Each row is a point. Two turns around zero, p and q, are shown by what they do to some points. Write where each new point lands after one turn and then the other. Backwards means that the second turn is done in reverse. Each puzzle has new turns, and all numbers are rounded.

Turn p:
[-44   1  44] -> [-49 -32  21]
[ 15   8 -36] -> [ 21  19 -28]
[ 76  33 -27] -> [42 76  0]
[-28 -23   1] -> [ -5 -35  -6]
[-12   4 -11] -> [ -6  -3 -15]
[ -7 -23  29] -> [ -4 -25  28]
Turn q:
[-44  23  48] -> [-60 -11  32]
[ 6 36 -2] -> [-6 33 15]
[ 42 -35 -21] -> [ 55 -12 -15]
[ -3 -24 -24] -> [ 11 -10 -31]
Where do these land?
p, then q: [-21 -10 -62] -> [ 38  21 -50]
p, then q backwards: [-33  -3  15] -> [-28 -12  19]
p, then q: [ 12 -24  28] -> [  5 -27  28]
q, then p: [42 37 19] -> [-25  31  44]

Turn p:
[-21  34   7 -22] -> [ -2  16  20 -39]
[ 37 -76   9  27] -> [  2 -45 -12  76]
[10 27 -9  8] -> [ 17  20 -12 -11]
[  1  12  -2 -27] -> [  7 -10   6 -26]
[-17   9 -30 -11] -> [-17   1 -20 -27]
[-10  -7  24  25] -> [-9 16 17 27]
Turn q:
[ -1 -54 -17  24] -> [-31 -45 -21  18]
[  5  17 -28 -47] -> [ 21   3  -9 -53]
[ -7 -10 -12  23] -> [-13  -4 -20  16]
[20 35 53 -3] -> [32 26 49 18]
[-32 -16   1   4] -> [-36   3  -2  -1]
[14 28  5 -1] -> [26 17  4  2]
Where do these land?
p, then q backwards: [ 4 30  5  9] -> [-2 31  1 -8]
p, then q: [-56  28   9 -22] -> [-15  36  40 -36]
q, then p: [ 17 -50 -51  -2] -> [-39 -51 -35   9]
q, then p: [ 33 -11  12  -8] -> [ 12 -20   8  28]
p, then q: [ -8 -13   0  33] -> [ -7  22 -20  20]
p, then q: [ 10  16  24 -11] -> [19 -6 25  6]

Turn p:
[ 12 -28   0 -23  47 -32] -> [ -4  -8  42  -9  41 -33]
[-25 -37  28 -43 -17  19] -> [-19 -18  34 -46 -36   9]
[ 45  40   7   0  25 -13] -> [47 18  6 17 39 10]
[-16  23  34  24 -11  28] -> [ -1  10   3  26 -31  41]
[39  3 -4 27  9  9] -> [ 22 -23 -13  26  23  10]
[-24  15   7  10  -4  38] -> [-21   8  -9   5 -16  39]
[ 31   9  -7   1   4 -36] -> [ 33   5  -1   8  20 -29]
[-35   6 -25  21 -31 -30] -> [-18  24 -32  11 -28 -36]
[-27 -30 -39 -17 -22  16] -> [-38 -15 -28 -38 -12 -12]
Turn q:
[  7 -12  -4 -13 -36 -16] -> [ 25 -14 -21  -5 -25   4]
[  2   8  -6 -38 -19 -26] -> [ 25  -3 -11 -33 -21 -17]
[-11   7  18 -14  76 -13] -> [-21  -7  44 -21  48 -38]
[-22  20   2  -7  -8  22] -> [-26  17   0 -13 -17   8]
[-11  27  27  30   9  -3] -> [-20  11  31  25 -13 -15]
[ 14 -24 -35  48  20   4] -> [  1   6 -23  47  44   4]
[ 46  17 -10  33 -37  11] -> [ 36  33  -4  39 -18  30]
[-25 -44   9 -38  -4  22] -> [-21 -43 -15 -37   3  26]
Where do these land?
p, then q: [-12   7  52  26  18 -13] -> [-11  -2  32  44 -29  12]
q, then p backwards: [-20 -10 -26  16   8 -38] -> [  9 -12 -35  25  -7 -30]
p, then q: [ 12 -17 -39 -10 -21  25] -> [  4  -9 -39 -30  25   3]
p, then q backwards: [-15 -32 -37  36  32  39] -> [-46 -48  -4  27  22  28]
p, then q: [-18  33 -11 -11 -34  17] -> [  5  40 -24 -22 -15  14]
p, then q: [ 11 -38  45 -24  -7   1] -> [ 16 -48  20  -8 -23  26]
q, then p: [  3  23  10 -42  -4 -22] -> [ 36   6  15 -33  -9 -14]
q, then p backwards: [53 19 20 27 22 13] -> [ 14  29  45   2  42 -12]
p, then q: [-15  15 -15 -16 -13 -22] -> [ 14  20  -3 -16 -14 -23]

Turn p:
[ 24  -2   6  20  22 -45  -3 -28 -16] -> [ 14  20  33   8  -5 -27  17 -36 -22]
[-23 -38  -3  12  62 -15 -20  -9   8] -> [-44 -14   4   3  33 -31  -4 -46 -19]
[-39  32  34  55 -28  46  31  46 -55] -> [-20 -22   3  92 -34  42   1  59  -2]
[ 14  18  45  -4 -40   2   2  -3  23] -> [ -2  25  17 -15 -44  13 -11  19  32]
[  4  41 -24  13 -21  11  11 -42  42] -> [ 27  45 -38   4  -7  18   1 -24  39]
[ 12  -9 -11  14  -5  11  21  25  55] -> [ -4  -4  -5  -3  21 -11   7   9  63]
[-41 -43 -54 -44 -18 -30 -12 -36 -41] -> [ 19 -44 -55 -39 -17 -15  24 -28 -63]
[ 28 -33  -4 -45  34  50  24  18 -22] -> [-16 -24  20 -33  57  43  24  26 -18]
[  7  -9   0 -13   4   7 -21  -3   0] -> [  0  -7   5 -18   6   6 -16  -7  -7]
[ 24  -9   7 -18  16 -27 -14 -17 -34] -> [ 14   5  30 -18  -1  -9   6 -14 -44]
[-23  40   4 -17 -19 -34  -6  22  47] -> [ -1  35 -31 -10 -18 -44 -26  29  25]
[ 12  13   1  27  -8  25 -13  27  -7] -> [ 12 -13  14  29   6  16 -24  15  15]
Turn q:
[-16  22  22  57 -38 -17 -53 -29  -4] -> [ 22  -7 -28  35  -8 -25 -13 -63 -50]
[-18  20  21  18  -8  31 -18 -57 -34] -> [  8  18  29  22  34   7   5 -58 -31]
[-11   8 -43 -10 -58 -14  58  15  -2] -> [-28 -10 -21 -31 -27  -3  78  -2  12]
[-34 -16 -66  -5  19  13  30  48  23] -> [-70 -11 -36 -30  -7  32   1  26  32]
[ 22  -5  -6 -14  40 -26  -4   6  -7] -> [  7  15   1 -18  13 -14 -22  41  -5]
[-15   0 -32 -39   7 -14  24  36 -20] -> [-36   8   7 -36 -21  15  19  40  -5]
[ 31  18 -42 -16  23   5   8  31  38] -> [ -5  30 -33 -29 -14   7 -14  26  49]
[ 29  -1  35  27  16   7 -14  21 -12] -> [ 26  10  -6  47   4   4 -15  23  -7]
[-18  24   0  -7  -6   0  41  25  -4] -> [-36  13   8   9 -21  -6  31  12  12]
[ 33 -32  36   7  34 -17  10 -31   8] -> [ 34 -18  19  12  43 -33 -17  25  12]
[ -4 -16  48 -24  19   5 -32 -26  30] -> [ 27 -21  44   6   0 -11 -51 -14  12]
[  1 -24  27   7 -47  26 -49 -39 -16] -> [ 51 -29  15  12   6  27  -2 -53 -32]
Where do these land?
p, then q backwards: [ 22 -32  -5  10  -8 -22  61 -68 -18] -> [  3  27 -10 -12 -84  19  33 -21 -29]
q, then p: [ 39  10 -20  27  76   9  17 -29  11] -> [-10  44  -5  15  62 -45 -42  -7  -5]
p, then q: [-25  36  23  -2 -25  -4 -34   8 -25] -> [ 20   4 -28  11 -29  28   6 -16 -41]
q, then p backwards: [ 33 -12  30 -31 -15  15  31 -17   5] -> [ 55 -11  -4  19 -18  -8  26  14   4]
p, then q: [-18  -3   0   2  -4  55 -24  25  -1] -> [ -8 -20 -14   7   6  48 -39  -8   0]
q, then p: [-18  22 -13  -9  10  21  -4  -2  43] -> [ -8  18 -32 -19 -16   0 -26 -22  15]
p, then q: [-50 -16   0 -12  -4 -23 -54  23 -20] -> [  9 -34 -14 -28  -6  15  -7   6 -69]
q, then p backwards: [ 42 -24   4  15 -31 -20  32 -15 -18] -> [ 16 -11 -47  -5  -8 -20  44  14 -17]
q, then p: [-43  24  -8  22  26   3  -3  49   8] -> [ -4 -24 -51  37 -24  -7 -32  -2  -1]
p, then q backwards: [-18 -20  38 -16 -23 -31 -24  26   2] -> [-28   0  10 -31   7 -48  -2  21  22]
p, then q backwards: [ 54   1 -41  45  17  -3  21 -45  28] -> [ 37  25  11  12 -30  54  16 -62  11]
p, then q: [-18  13 -10 -52 -17  -1 -19  44 -16] -> [  2   2 -15 -20 -32  39 -11  45 -28]
